Every row gives one point. To make a cloud, some directions were put in groups of two or more. Within a group, all points are equally far from the middle, so they leave a hole (a ring in 2 directions, a hollow ball in 3). The other directions are filled evenly. Then the cloud was stretched, turned, moved and blurred a little. Count the holes, and give their numbers of directions, smallest first.
In the rows, zero is written as 128.

Cloud, 19 rows:
[[101 101 129]
 [139  70 162]
 [ 99 147 184]
 [112 110 188]
 [130  84 119]
 [ 95 102 142]
 [102 174 141]
 [ 93 159 138]
 [161 146 124]
 [123 167 121]
 [ 89 120 139]
 [146 109 110]
 [117 165 122]
 [142 101 192]
 [140 181 154]
 [137 121 198]
 [101 109 124]
 [170 148 140]
 [124 182 170]]
Holes: 1 (3)

Cloud, 21 rows:
[[168 165  77]
 [144 153 117]
 [116 132 147]
 [131 172 170]
 [134 141 177]
 [133 160 114]
 [119 176 128]
 [138 105 109]
 [129 174 147]
 [170 154  97]
 [139 151  89]
 [163 205 143]
 [164 155 111]
 [158 158 170]
 [173 140 146]
 [144 126 137]
 [176 174  79]
 [162 167 108]
 [ 97 131 125]
 [113 177 121]
 [ 97 125 168]]
Holes: 0

Cloud:
[[ 94 148 192 101]
 [127 143 186 173]
 [ 90 168 134 147]
 [116 181 112 127]
 [121  94 170 116]
 [135  78 123 135]
 [ 94 130 171 152]
 [ 90 167 176 129]
 [131 115  88 167]
 [ 79 176 147 129]
 [155 115 111  96]
 [165 101  89 145]
 [134  99  90 148]
 [115  87 123 138]
 [ 82 169 177 116]
 [117 167 177  80]
 [135 117  89  95]
 [116 128 192 148]
 [ 83 152 159 144]
 [154 160 107 130]
 [ 94 166 104 135]
 [116 179 111 133]
 [157 158 161 128]
 [ 98 113 143 163]
 [136 161  93 129]
 [138 124 159  75]]
Holes: 1 (3)

Cloud:
[[ 83 107  89 137 134 150]
 [163 124 165 118 182 159]
 [109 133  65 114  87 141]
 [127  81 104 152 164 150]
 [147 133  77 180 165 179]
 [112 133 150 145 131 170]
 [ 90 164 148  83 125 131]
 [124 138  98 180 109 156]
 [166 169 159 104 105 121]
 [133 120  88 172 157 186]
 [122 175 188 143 115 137]
 [ 83 132  96 119 184 152]
 [100 164 103 163 174 147]
 [183 120 139 167 131 111]
 [167 143 158 170 116 129]
 [144  98  90 139 174 144]
 [133 125 119 187 172 109]
 [164 165 168 107 146 141]
 [147  97 150 161 131  88]
 [114 129 125 102 170 109]
 [118 118 149 186 110 160]
 [ 96 194 104 139 133 108]
 [144 148 147  95 146 103]
 [ 93 100  61 126 150 110]
 [145  95 184 156 118 118]
 [100 119  90 157 158 116]
 [150 168 138 114 134 116]
 [147 151 169 127 188 116]
 [124 149 121 110  92 129]
 [100 145 147 138 104 132]
 [122 155 142 133 151  73]
 [109  94 105 143 144 136]
 [167 132  98 101 102  99]
 [130 191 157 134 117 185]
 [144 127 137 116 160 155]
 [132 158 166 138 188 131]
 [126 106  84 132 130 136]
 [151 178 151  90 154 114]
 [119 145 119  86 181 154]
 [143 111 134 119 208 176]
 [ 93 169 177 142 121 106]
 [106 114 121 134 173 179]
 [134  98 133 127  90  93]
 [110 147 168 126 129  73]
 [139 172 121 149 133 113]
 [106 141 140 182 117  91]
 [165 148 139 166 194 120]
 [100  92 111 156 189 113]
 [ 97 176  97  99 145 148]
 [102 146 179 195 206 142]
 [160 128  79 150 164 122]
 [136 165 164  82 142 130]
 [111 179 156 137 130 159]
 [137 175 126 153 201 171]
 [139  61 191 133 123 144]]
Holes: 0

Cloud:
[[135 167  93 158 162 119]
 [159 108  84 178 118 100]
 [112 132 174 136 105  94]
 [165 170 131 155  79 145]
 [155 166 124 149 149 112]
 [216 142 118 126 105 150]
 [140 129 132 129 165  74]
 [121 117 113 152 137 134]
 [129 123 112 124 116 170]
 [176 137 118 139 179 117]
 [184 200 162 137 152  99]
 [179 180 135 178  98 107]
 [128 149 110 140 182  93]
 [117 169  88 122 169 139]
 [102 153 121  98 150 138]
 [156 137  91 137 157 118]
 [165 122 125  89 150  94]
 [172 137 109 124 112 176]
 [125 123 107 121 145 112]
 [126 173 111 136 137 165]
 [136 132 114 108 177 177]
 [167 169 161 156  85 148]
 [160 105  64 183 138 122]
 [134 176 112 138 132 112]
 [190 145 103 131  92 131]
 [178 189 114 165  98 153]
 [173 178 127 177 143 114]
 [196 144 104 123 116 168]
 [161 155 146 193  89  96]
 [137 137 192 114 140 120]
 [155 179 153 179 180 100]
 [185 139 157 156 131  84]
 [182 125 102 178 105 122]
 [139 134  81 102 126 152]
 [149 177 101 172 113 145]
 [159 163 134 105 104 122]
 [134 132 110 124 172 150]
 [104 121  99 118 152 110]
 [163 130  88 111 130 151]
 [152 126 187 167 144 119]
 [153 175 125 133  82 146]
 [173 125  90 142 138 129]
 [163 132 105 119 199 125]
 [183 156  55 140 180 139]
 [191 147  89 103  99 144]
 [178 158 145 176  94 103]
 [148 125 163 141  72 148]
 [145 131 123 171 116 155]
 [178 112 125 125 122 156]
 [126 135 132 156 202 130]
 [156 126 103 170 113 145]
 [137 153 133 140 125 134]
 [150 130  69 164 164 100]
 [137 108  92 121 174  64]]
Holes: 0

Cloud, 86 rows:
[[103 134 162  94 118 103 153  83]
 [131 181 114  87 167 142 167 151]
 [159 199 102 141 133 167 144 150]
 [171 189 110 140 149 124 128 110]
 [122 176 183 102  94 147 165 101]
 [152 206 111 114 105 148 190 124]
 [181 169 104  95 132 129 112  89]
 [ 88  97 125 151 113 161 171 146]
 [167 206 111  92  82 115 132 121]
 [109 201 118 137 144 146 140 135]
 [111 163 141 118  93 141 154  63]
 [163 148 142  71 104  88 173  91]
 [130 146 130 102 110 152  92 175]
 [156 164 172 128 131 190 151 115]
 [129 146 143  86 114 129 103  74]
 [150 163 133 125 116 112 158  59]
 [146 125 148  65 153 175 165 101]
 [167 133 170 151 139 103 126 139]
 [175 212 118 128  99 110 133 116]
 [141 162 160 110 101 115 117  72]
 [144 178 113 131 154 104 175 109]
 [198 170 124 122 116 157 142 140]
 [101 130 130  90 139 127 127  68]
 [ 93 113 108 107 157 150 119 169]
 [118 103 133  83 116 116 108  89]
 [143  96 125  96 137 167  97 115]
 [168 162 149  63 117 100 181 106]
 [183 106 137 128 141 143 132 163]
 [140 156 184  96 167 140 145 110]
 [182 149 121 126 117  93 100 146]
 [126 145 116 148  65 140 140 165]
 [131 188  86 155 117 142 172 123]
 [137 191  91  71  97 147 155 113]
 [137 147 103 139 128 100 102 171]
 [158 154 114  93 132 130 100 185]
 [185 172 153 119 142 151 177 144]
 [118 128 102 155 105 167 157 181]
 [108 115 118 162 107 152 117 174]
 [179 152 143 131 115 114 149 184]
 [119 150  89  95  72 137 164 128]
 [134 161 156  70 126 152 107  86]
 [107 120 125 152 111 188 162 170]
 [146  97 134 139 107  94 128 104]
 [160 119 130 125 130 108 183 164]
 [144 142 141  91  94 168 110  94]
 [153 189 123 110 140 100 101 156]
 [117 155 164 148 146 138 118 108]
 [135 102 128 122  84 148 130  99]
 [157 132 167 130  98  86 126 105]
 [196 174 135 111 132 121 100 146]
 [105 143 142 122  85 165 188  95]
 [189 157  98 120 117 144 118 129]
 [141 156  84 161 125 104 158 118]
 [157 154 105  66 111 123 186 121]
 [166  98 124  84 148 171 151 123]
 [ 93 146 135  92 149 152 168 161]
 [134 192 147 119  74 168 159 152]
 [185 172 154  89  93  85 139 109]
 [109 185 101 122 108 188 173 117]
 [ 90 145 104  64 142 142 149 130]
 [ 88 145  93  84 109 107 151 115]
 [111 158 153  93 149 175 165  88]
 [129 172 117 119  72 160 110 129]
 [139 134  94 141 148 124 113 182]
 [140 134 169 136  91  99 125  99]
 [124 133 160 158 113 191 154 156]
 [162 164 154  61 149 158 133  83]
 [163 124 141 141 103  75 144 120]
 [131 171 151 146 131 163 135  82]
 [117 170 174 134 114 139 126 167]
 [144 121 139  98 167  81 163 127]
 [145 104 143  97  92 106 122  95]
 [158 141 147  51 130 102 169  92]
 [175 178 124  62 113 134 178 125]
 [144 176  74 117 110 117 163  92]
 [148 110 108  94 132 108 160 177]
 [102 149 147  80 147 147 151  77]
 [135 175 152 101  86 180 144 162]
 [183 160 156 108 145 130 161 175]
 [111 144 164  80 102 125 133 159]
 [155 173 139 116  89 143 152 187]
 [157 134 182 141 109 136 177 127]
 [108 113 155 107  87 122 126 156]
 [ 95 138  96  79 150 119 157 144]
 [136 201  93  79 121 150 170 110]
 [106  97 129 112 166 148  99 121]]
Holes: 2 (2, 6)
